Each point is reached from the start by the listed moves, each made once or not at all, plus a little noise. Is the number of moves made odd or even? Then give how often each move was made.
In the rows, zero is written as 128.

Moves:
(1): [201 122 123 119 141]
(2): [152 171 154 120  99]
(3): [126  94 187 139 104]
Start: [129 109 100 121 133]
Points:
[131  72 160 133 112] -> odd (0, 0, 1)
[227 116 177 117  94] -> odd (1, 1, 1)
[134 113 101 122 131] -> even (0, 0, 0)
[155 117 185 127  75] -> even (0, 1, 1)

Moves:
(1): [179 123 134 173 139 107 102]
(2): [148 199 160 146 151 153 154]
(3): [118  88 177 136 163 120 172]
(4): [ 82 125 131 188 125 118 109]
Start: [125 126 146 111 144 137 131]
Points:
[172 119 151 155 154 116 104] -> odd (1, 0, 0, 0)
[162  78 203 169 191 111 150] -> even (1, 0, 1, 0)
[121 128 148 111 139 137 129] -> even (0, 0, 0, 0)
[ 69  84 197 179 179 119 155] -> even (0, 0, 1, 1)

Moves:
(1): [156 120 118 129 145 141 121 158]
(2): [123 158 135 125 152 121 115 110]
(3): [148 128 165 123 137 149 137 118]
(4): [126 116 129 175 133 136 105 110]
(5): [ 83 111 120 127 143 166 122 135]
(6): [130 146 110 125 103 145 124 136]
(7): [114 158 124 156 148 128 169 143]
(8): [ 95 121 138 134  87 121 108 178]
Start: [123 133 130 126 163 148 132 150]
Points:
[123  96 151 169 209 228 107 159] -> even (1, 0, 1, 1, 1, 0, 0, 0)
[ 91 149 148 122 163 222  93 215] -> even (1, 1, 1, 0, 1, 1, 0, 1)
[ 88 174  97 195 219 218 119 173] -> even (1, 1, 0, 1, 1, 1, 1, 0)
[146 160 110 169 183 179  85 152] -> even (1, 1, 0, 1, 0, 1, 0, 0)

Moves:
(1): [189 147  93 104 130 135 143 147 139 151 138]
(2): [117 145 138 133 127 119 169 100 158 169 116]
(3): [143 137 164 116 122 104 128 110 156 124 155]
(4): [143 140 122 147  88  99  76 126 157 137 124]
(5): [143 119 163 162 190 122 101 144 126 124 118]
(6): [136 144 120 150 111 173 111 171 105 118 148]
(7): [110  93 110 171 144  92 158 153  96 128 174]
(8): [105 151 145  99 116 112 135 159 132 161 126]
(9): [136 110 129 124 116 130 132 132 158 116 121]
Start: [130 121 120 117 133 119 108 139 145 131 137]
Points:
[193 197 137 142 126 110  79 213 195 215 136] -> even (1, 1, 0, 1, 1, 1, 0, 1, 0)
[118 107  95 182 129 129 120 207  97 117 202] -> even (0, 0, 0, 0, 0, 1, 1, 0, 0)
[145 118 113 136 104 164  96 186 154 111 150] -> even (0, 0, 0, 0, 0, 1, 0, 0, 1)
[112  89 113 166 138  72 180 144 175 155 157] -> odd (0, 1, 0, 0, 0, 0, 1, 0, 1)
[180 133 111 114 108  95 145 245 163 156 228] -> even (1, 0, 1, 0, 0, 1, 1, 1, 1)
[138 145 179 136 141  62  80 167 236 196 100] -> odd (0, 1, 0, 1, 1, 0, 0, 1, 1)

Moves:
(1): [143 129 138 135 159 151 128 119  99 140 135 169]
(2): [150 140 136 142 107 121 125 140 116 147 120 142]
(3): [123 141 140 140 117 137 116 135 141 117 132 125]
(4): [144 128 125 151 115 128 141 132 133 104 131 122]
(5): [107 139 135 140 126 124 142 106  99  95 110 120]
(6): [118 125 123 112 119 146 150 124 142 139 130 130]
(7): [123 120 136 138 119  91 156 158 157 152 116 128]
(8): [120 129 101 136 122 154 110 142 140 121 119 141]
(9): [129 137 124 109 116 129 115 110 146 119 111 136]
(10): [127 109 115 181 123 143 133 101 130 142 100 127]
(11): [115 161 104 126 155 130 150 121 133 149 143 115]
(12): [129 124 120 142 110 128 111 126 124 131 147 149]
Start: [143 132 112 126 146 130 144 135 130 122 158 144]
Points:
[150 170  61 239  79 138 151 148 200 151 125 177] -> odd (0, 1, 1, 1, 0, 0, 1, 1, 1, 1, 1, 1)
[113 172  74 249 100 135 164 139 146 154 122 166] -> even (0, 1, 1, 0, 1, 0, 1, 1, 0, 1, 1, 1)
[150 159 145 198  91  92 185 165 136  97 125 141] -> odd (0, 1, 1, 1, 1, 0, 1, 0, 0, 0, 0, 0)
[134 182  71 246 115 171 166 117 125  99 115 141] -> odd (0, 1, 1, 1, 1, 0, 0, 1, 0, 1, 1, 0)

Moves:
(1): [186 116 120 129 145 118 143 122 140 104 141 135 133 114 141 105 107]
(2): [116 180 121 131 126 117 110 150 111 117 155  98 111 134 105 121 119]
(3): [143 134 165 102 135 130 102 105 120 129 123 106 149 116 132 137 139]
(4): [ 81 123 156 191 128 132 133 118 130 108 134 140 130 121 134 134 112]
(5): [109 124 136 121 179 129 124 151 130 144 121 129  97 120 134 120 132]
(6): [116 151 139 123 112 189 136 124 139 134 122 130 133 101 130 119 117]
(7): [132 115 145 128 126 138 209 123 116 138 100  88 155 145 124 125 136]
(8): [136 121 145 131 109 122 130 175 145 125 133 160 143 125 117 130 112]
(9): [131 118 145 124 116 116 138 114 201 111 156 115 125 120 152 120 126]
(10): [130 131 133 156 119 111 117 112 128 183 116  93 137 104 113 148 127]
(11): [116 116 122 118 115 135 130 156 112 145 176 112 138 127 118  99 129]
(12): [133 154 133 128 148 119 136  96 112 142 121 204 109 147 127 106 141]
(13): [ 94 139  97 115 156 117 131 157 137 150 117 136 176 122 118 107 130]
(14): [141 119 125 136 149 142 131 142 133 146 129 144 146 169 115 144 110]
Start: [118  86 106 136 135 129 156 107 107 120 153 136 131 147 131 125 116]
Points:
[ 98 133 123 156 105 171 149 137 164 189 239  59 156 132  93 106  75] -> even (0, 1, 0, 0, 0, 1, 0, 0, 1, 1, 1, 0, 0, 1)
[ 96  58 153 177 227 109 153 130 186 188 217  96 211 108 134  86  76] -> odd (1, 0, 1, 1, 1, 0, 0, 0, 1, 1, 1, 0, 1, 1)
[147 143 100 132 178  91 245 163  98 127 152 190 188 168  94  51  94] -> even (1, 1, 0, 0, 0, 0, 1, 1, 0, 0, 0, 1, 1, 0)
[ 53  80 135 183 159 119 187 167 183 152 225 249 204 182 115  69  83] -> odd (0, 0, 0, 1, 0, 0, 0, 1, 1, 0, 1, 1, 1, 1)
[ 13  99 129 175 207 133 239 194 154 155 218  74 188 184 103  70  87] -> even (0, 1, 0, 1, 1, 0, 1, 0, 1, 0, 1, 0, 1, 1)

Moves:
(1): [155 138 144 140 156 108 119 116 133 142 137 113  99 102 134 116 122 146
 153 101 141]
(2): [134 161 120 133 114 123 129 128 133 141 126 138 129 142 129 150 142 139
 123 115 135]
(3): [119 127 163 130 132 129 136 129 137 122 124 124 132 151 121 120 113 121
 132 125 135]
(4): [ 97 113 133 167 119 117 126 127 142 162 123 116 135 121 113 125 142 130
 132 139 125]
(5): [121 144 133 143 179 147 131 132 127 110 113 125 142 124 140 130 146 119
 137 113 110]
(6): [146 124 133 153 139 142 110 151 137 121 119 153 110 128 106 130 115 148
 113 113 120]
(7): [134 149 139 130 129 132 151 118 124 117 118 138 135 121 119 125 122 122
 105 139 140]
(8): [114 129 121 159 142  97 135 153  93 111 140 140  99 135 146 123 111 110
 135 129 126]
(9): [130 118 125 125 121 121 142 131 156 116 132 126 138 137 149 140 116 135
 126 123 111]
(10): [127 128 116 141 144 147 159 125 121 148 129 125 114 142 116 147 122 127
 133 118 132]
(11): [140 112 136 146 125 125 127 127 122 133 159 124 135 132 133 129 148 133
 119 125 116]
(12): [141 106 132 122 155 130 123 111 142 127 135 191 158 134 118 114 127 129
 142 112 129]
(13): [139 119 141 119 120 139 134 156 126 137 130 144 151 110 136 123 142 135
 144 130 148]
(14): [149 117 111 131 123 121 138 123 127 102 123 104 134 153 118 141 123 139
 157 135 139]
(15): [136 100 130 159 116 153 127 105 130 119 110 131 107 146 156 101 137 124
 120 130 126]
(16): [148 125 146 135 138 116 134 111 100 121 107 137 135 114 147 161 120 112
 116 145 107]
(17): [136 109 126 116 145 116 134 131 144 130 121 133 109 138 126 123 141 109
 123 148 134]
(18): [108 109 149 122 140 131 142 141 117 122 111 113 122 137 112 132 130 181
 116 132 136]
(19): [128 133 125 133 135 134 130 125 130 115 133 142  97 124 121 139 138 125
 145 121 117]
(20): [133 149 137 128 141 120 126 121 118 141 141 132 139 134 134 116 120 129
 133 152  98]
Start: [105 124 108 121 116 104  89 125 109 128 124 130 135  83 130 130 160 109
 148 128 124]
Points:
[145  83 133 188 205 146 154  84 102  72  60 128  81 150 150 167 174  61
 188 140 100] -> even (0, 0, 1, 0, 1, 0, 0, 0, 0, 1, 0, 0, 0, 1, 1, 1, 1, 0, 1, 0)
[161  85 127 152 194  77 155 114 124 125 161  90  70 128 123 162 168 183
 200 131  97] -> odd (1, 0, 0, 0, 0, 0, 0, 0, 1, 1, 1, 0, 0, 1, 0, 0, 1, 1, 1, 1)
[167 161 135 189 207  36 151 108  66 122 125 138  46 139 143 188 133  87
 216 138 108] -> even (1, 1, 1, 0, 0, 0, 0, 1, 0, 1, 0, 0, 0, 1, 0, 1, 1, 0, 1, 1)
[133 144 129 198 168 108 121 200 120  52 112 172 111 137 144 171 153 128
 208  79 112] -> odd (0, 1, 1, 0, 1, 1, 0, 1, 1, 0, 0, 0, 1, 1, 0, 0, 0, 0, 1, 0)
[165  57 153 234 194 100  61  89 156 166 152 214  73  90 118  71 198 130
 177 119  82] -> odd (1, 0, 0, 1, 0, 1, 0, 0, 0, 0, 1, 1, 0, 0, 1, 0, 1, 0, 1, 1)
[139 125 100 167 153  48  97 135  74  99 138 104  83  89 144 127 132 124
 208 110 146] -> odd (1, 0, 0, 0, 0, 0, 0, 1, 0, 0, 0, 0, 0, 1, 0, 0, 0, 0, 0, 0)
[109 108 164 249 239  82 155 144  94 110  81 190 157 172 117 197 126 162
 177 115  63] -> odd (0, 1, 1, 1, 1, 1, 0, 1, 1, 1, 0, 1, 0, 1, 0, 1, 0, 1, 0, 1)
[150  95 135 228 181  89 176 101  70  86 149 109  47 136 159 134 145 173
 181 126  97] -> odd (1, 0, 0, 0, 0, 0, 1, 1, 1, 1, 1, 0, 0, 1, 1, 0, 0, 1, 1, 1)
